Each row is a point. To make a cloud, some directions were put in groups of two or more. Within a group, all points are equally far from the middle, so they leave a hole (a ring in 2 directions, a hollow ball in 3). The other directions are filled evenly. Then the cloud was stretched, turned, moved and blurred a little. How many holes are there, and how many directions does each take, smallest first?

Cloud:
[[-0.14  0.15 -0.56]
 [-0.33 -0.13  0.31]
 [ 0.45 -0.14  0.07]
 [-0.18  0.39 -0.11]
 [-0.09 -0.20  0.46]
 [-0.22 -0.26  0.31]
 [ 0.04 -0.39  0.21]
 [-0.32  0.38  0.31]
 [-0.03  0.39 -0.17]
 [ 0.17 -0.51 -0.28]
 [ 0.00  0.25 -0.37]
 [-0.39  0.28 -0.07]
 [ 0.16  0.42 -0.06]
 [-0.26  0.47  0.33]
 [-0.14 -0.10  0.53]
 [ 0.39 -0.23  0.09]
 [ 0.32 -0.18 -0.36]
 [ 0.38  0.48  0.16]
 [-0.49  0.08  0.02]
 [ 0.42 -0.18  0.33]
 [ 0.37 -0.15 -0.22]]
Holes: 1 (2)

Cloud, 28 rows:
[[ 0.12 -0.08 -0.64 -0.12]
 [-0.16  0.39 -0.23 -0.14]
 [ 0.00 -0.52 -0.29  0.13]
 [-0.51  0.07  0.11  0.66]
 [-0.39  0.13 -0.33 -0.37]
 [-0.15  0.52 -0.01 -0.07]
 [-0.10 -0.12  0.33 -0.16]
 [ 0.12 -0.12 -0.60  0.19]
 [ 0.32  0.18 -0.13  0.17]
 [ 0.42  0.01  0.40 -0.11]
 [ 0.18 -0.14  0.34 -0.04]
 [ 0.44  0.33  0.05 -0.35]
 [ 0.32  0.04  0.60 -0.15]
 [ 0.04 -0.44  0.00 -0.47]
 [ 0.20 -0.34 -0.40  0.06]
 [-0.13 -0.15  0.26  0.17]
 [-0.32  0.43 -0.30  0.61]
 [ 0.11  0.15 -0.44 -0.70]
 [ 0.45  0.08  0.25 -0.02]
 [ 0.38 -0.04  0.45 -0.30]
 [ 0.28 -0.11 -0.13  0.24]
 [-0.35  0.47  0.15  0.17]
 [ 0.30 -0.18 -0.19  0.01]
 [-0.33 -0.14  0.12  0.04]
 [-0.27  0.05  0.34  0.14]
 [-0.44  0.10 -0.64  0.11]
 [-0.22 -0.40 -0.05 -0.04]
 [-0.32  0.37 -0.07 -0.09]]
Holes: 1 (2)

Cloud, 30 rows:
[[-0.02  0.37 -0.22 -0.25]
 [-0.40 -0.14 -0.61 -0.04]
 [ 0.17  0.33 -0.46 -0.14]
 [-0.04  0.22  0.42  0.19]
 [-0.12  0.09  0.04 -0.33]
 [-0.23  0.42 -0.32 -0.40]
 [-0.26  0.18  0.31  0.12]
 [-0.22 -0.02  0.09 -0.46]
 [-0.15 -0.19 -0.67 -0.45]
 [-0.11  0.23  0.11 -0.15]
 [-0.15 -0.18 -0.42  0.19]
 [ 0.13 -0.03 -0.42  0.23]
 [-0.41 -0.42 -0.30 -0.04]
 [ 0.10 -0.13  0.13 -0.09]
 [-0.12 -0.51 -0.01 -0.39]
 [-0.53 -0.04 -0.17  0.06]
 [-0.40 -0.10  0.42 -0.22]
 [-0.33  0.00  0.37 -0.15]
 [-0.43  0.37 -0.40  0.09]
 [-0.36  0.03 -0.17  0.34]
 [-0.39  0.08  0.14 -0.31]
 [-0.54  0.26 -0.30 -0.48]
 [ 0.12  0.47 -0.16 -0.02]
 [-0.45  0.40 -0.34 -0.12]
 [-0.65 -0.43  0.18 -0.03]
 [-0.05  0.12 -0.19 -0.40]
 [-0.06  0.27  0.07 -0.12]
 [-0.43 -0.29 -0.72 -0.31]
 [-0.02  0.54 -0.33 -0.19]
 [-0.03  0.15 -0.04 -0.27]]
Holes: 1 (2)

Cloud, 28 rows:
[[ 0.27  0.20  0.05 -0.57]
 [ 0.02  0.25 -0.01  0.43]
 [ 0.10 -0.38 -0.03  0.40]
 [ 0.37  0.30 -0.27 -0.01]
 [ 0.32  0.40  0.07  0.12]
 [ 0.09  0.18  0.45 -0.02]
 [-0.21 -0.39 -0.02 -0.51]
 [ 0.36  0.38  0.03 -0.25]
 [ 0.08  0.36  0.19  0.22]
 [-0.21  0.14 -0.06 -0.58]
 [-0.18 -0.42 -0.07 -0.51]
 [-0.36  0.13 -0.47 -0.03]
 [-0.45  0.21 -0.01 -0.23]
 [ 0.14  0.15  0.46 -0.05]
 [-0.17 -0.47 -0.42 -0.15]
 [ 0.10  0.34  0.11  0.28]
 [-0.25  0.26 -0.38 -0.27]
 [-0.33  0.25 -0.27 -0.31]
 [ 0.40  0.22  0.22 -0.39]
 [-0.36 -0.05 -0.42  0.20]
 [-0.12 -0.50  0.01  0.18]
 [ 0.48 -0.05  0.35 -0.31]
 [ 0.45 -0.01 -0.23  0.36]
 [ 0.15 -0.08  0.03 -0.71]
 [ 0.33  0.27  0.07 -0.46]
 [-0.19 -0.11  0.02 -0.65]
 [ 0.46 -0.05 -0.23  0.34]
 [-0.08  0.30  0.07  0.33]]
Holes: 2 (2, 2)

Cloud, 47 rows:
[[ 0.56  0.32  0.07 -0.07  0.22  0.14]
 [-0.04 -0.10 -0.08  0.07  0.04  0.63]
 [-0.21 -0.04  0.22 -0.51 -0.02  0.37]
 [-0.15 -0.67  0.23  0.22 -0.31 -0.11]
 [ 0.03 -0.36 -0.24  0.50 -0.21 -0.17]
 [-0.26 -0.52  0.32  0.35 -0.13 -0.43]
 [-0.08 -0.55  0.48 -0.35 -0.03  0.19]
 [ 0.12 -0.10 -0.01  0.66  0.07  0.20]
 [ 0.25  0.02 -0.22 -0.25  0.34  0.28]
 [ 0.09  0.17 -0.29  0.21 -0.46  0.24]
 [-0.32  0.37  0.11 -0.15 -0.15 -0.52]
 [-0.17 -0.13 -0.35 -0.46 -0.11 -0.01]
 [-0.11 -0.01 -0.11 -0.04 -0.17 -0.77]
 [ 0.12 -0.48 -0.06  0.19  0.42  0.14]
 [-0.32 -0.30 -0.16 -0.41 -0.13 -0.31]
 [-0.12 -0.31 -0.08  0.06 -0.04 -0.71]
 [ 0.28  0.55 -0.19 -0.08 -0.26  0.12]
 [ 0.15  0.14  0.54 -0.40 -0.13  0.24]
 [-0.01  0.24 -0.04 -0.53  0.03  0.30]
 [ 0.32  0.06  0.33 -0.03 -0.01  0.62]
 [ 0.18  0.02 -0.09  0.66  0.13 -0.14]
 [ 0.03  0.56 -0.17 -0.18 -0.27 -0.30]
 [-0.09 -0.10  0.52 -0.14  0.26 -0.43]
 [-0.15 -0.05  0.21 -0.34  0.00  0.56]
 [ 0.09 -0.23  0.05  0.42 -0.37 -0.47]
 [ 0.15  0.26 -0.22 -0.13 -0.57  0.20]
 [ 0.10  0.04  0.30 -0.43 -0.57 -0.05]
 [ 0.32  0.07  0.31  0.48  0.17 -0.22]
 [-0.10  0.39  0.11  0.39  0.26 -0.11]
 [ 0.43  0.31  0.39  0.05  0.10  0.18]
 [-0.03 -0.31 -0.40  0.20  0.20  0.07]
 [ 0.05  0.03  0.43  0.58  0.13  0.03]
 [ 0.16 -0.04 -0.23 -0.55 -0.44  0.05]
 [-0.49 -0.07  0.20  0.09 -0.33  0.27]
 [-0.10  0.17 -0.27 -0.29  0.29  0.04]
 [ 0.53  0.12  0.40  0.20  0.00  0.15]
 [ 0.66 -0.08  0.27  0.10 -0.11  0.23]
 [-0.18 -0.08 -0.12  0.31 -0.50 -0.42]
 [-0.52  0.10  0.32  0.07 -0.06 -0.48]
 [ 0.23  0.07  0.08  0.55 -0.03  0.35]
 [ 0.43  0.26 -0.33 -0.32 -0.35 -0.02]
 [ 0.51 -0.07 -0.04 -0.10  0.08 -0.46]
 [ 0.19 -0.72  0.08  0.16  0.05  0.19]
 [ 0.10 -0.28  0.25  0.45  0.26 -0.46]
 [-0.53 -0.06  0.05 -0.28  0.01 -0.41]
 [-0.39 -0.51  0.13 -0.35 -0.19 -0.12]
 [ 0.47 -0.26  0.23 -0.38 -0.07 -0.25]]
Holes: 2 (3, 3)

Cloud (46 x 6):
[[-0.25 -0.20 -0.01  0.34  0.13  0.31]
 [ 0.33  0.66 -0.44  0.24 -0.05  0.24]
 [-0.16 -0.31 -0.13  0.37  0.63  0.17]
 [-0.25  0.50 -0.01  0.11  0.36 -0.20]
 [ 0.01 -0.05 -0.03  0.09 -0.13  0.37]
 [-0.29 -0.08  0.30  0.44 -0.16  0.20]
 [ 0.04 -0.04 -0.79  0.16  0.27  0.03]
 [ 0.16 -0.29  0.47  0.21  0.31  0.31]
 [ 0.09 -0.22  0.95 -0.30 -0.12 -0.16]
 [-0.15 -0.66  0.17 -0.21 -0.25  0.10]
 [-0.38  0.19 -0.38  0.01 -0.31 -0.15]
 [-0.07 -0.55  0.46  0.28  0.25  0.35]
 [ 0.03 -0.02  0.40  0.80  0.20 -0.02]
 [-0.37 -0.06 -0.39  0.23  0.11  0.04]
 [ 0.10 -0.16 -0.43 -0.28  0.26  0.14]
 [-0.14  0.32  0.49  0.18 -0.04  0.32]
 [-0.23  0.31  0.45 -0.03 -0.24 -0.22]
 [-0.37 -0.14 -0.37 -0.15  0.09 -0.31]
 [-0.24 -0.16 -0.42  0.00  0.17 -0.18]
 [ 0.30 -0.11  0.31  0.23 -0.07  0.08]
 [ 0.03 -0.40  0.08  0.50  0.30 -0.16]
 [ 0.58  0.16  0.41  0.65  0.12 -0.18]
 [ 0.07 -0.05  0.69  0.31  0.19 -0.03]
 [ 0.18  0.32  0.23  0.18 -0.03  0.52]
 [-0.52 -0.27 -0.14 -0.27 -0.01  0.28]
 [ 0.09  0.03 -0.15 -0.58 -0.04 -0.09]
 [-0.24 -0.26 -0.09 -0.12  0.08  0.28]
 [-0.23 -0.30 -0.23  0.16  0.38  0.25]
 [-0.07 -0.11  0.49 -0.15 -0.51  0.25]
 [ 0.26  0.53  0.20  0.31 -0.19  0.16]
 [-0.33 -0.41  0.12 -0.06  0.51  0.27]
 [ 0.25  0.26  0.37 -0.10 -0.50  0.19]
 [ 0.38  0.15  0.59  0.51  0.22  0.04]
 [-0.18  0.38  0.42 -0.09 -0.23 -0.16]
 [ 0.34 -0.18  0.52  0.16  0.20  0.06]
 [-0.10  0.03  0.35  0.34 -0.36 -0.27]
 [-0.21 -0.15 -0.49 -0.05  0.41 -0.23]
 [-0.18 -0.34  0.41  0.34 -0.06 -0.12]
 [ 0.14  0.64 -0.26  0.00 -0.50 -0.20]
 [-0.22  0.35  0.32  0.25  0.07  0.01]
 [-0.35 -0.31  0.57 -0.32 -0.10  0.01]
 [-0.32  0.11 -0.17 -0.31 -0.05 -0.04]
 [ 0.28 -0.13 -0.02  0.22  0.03  0.41]
 [-0.35  0.04 -0.30  0.08  0.10 -0.20]
 [-0.18 -0.52  0.45  0.38  0.13  0.37]
 [-0.34  0.56  0.03 -0.02 -0.02 -0.35]]
Holes: 0
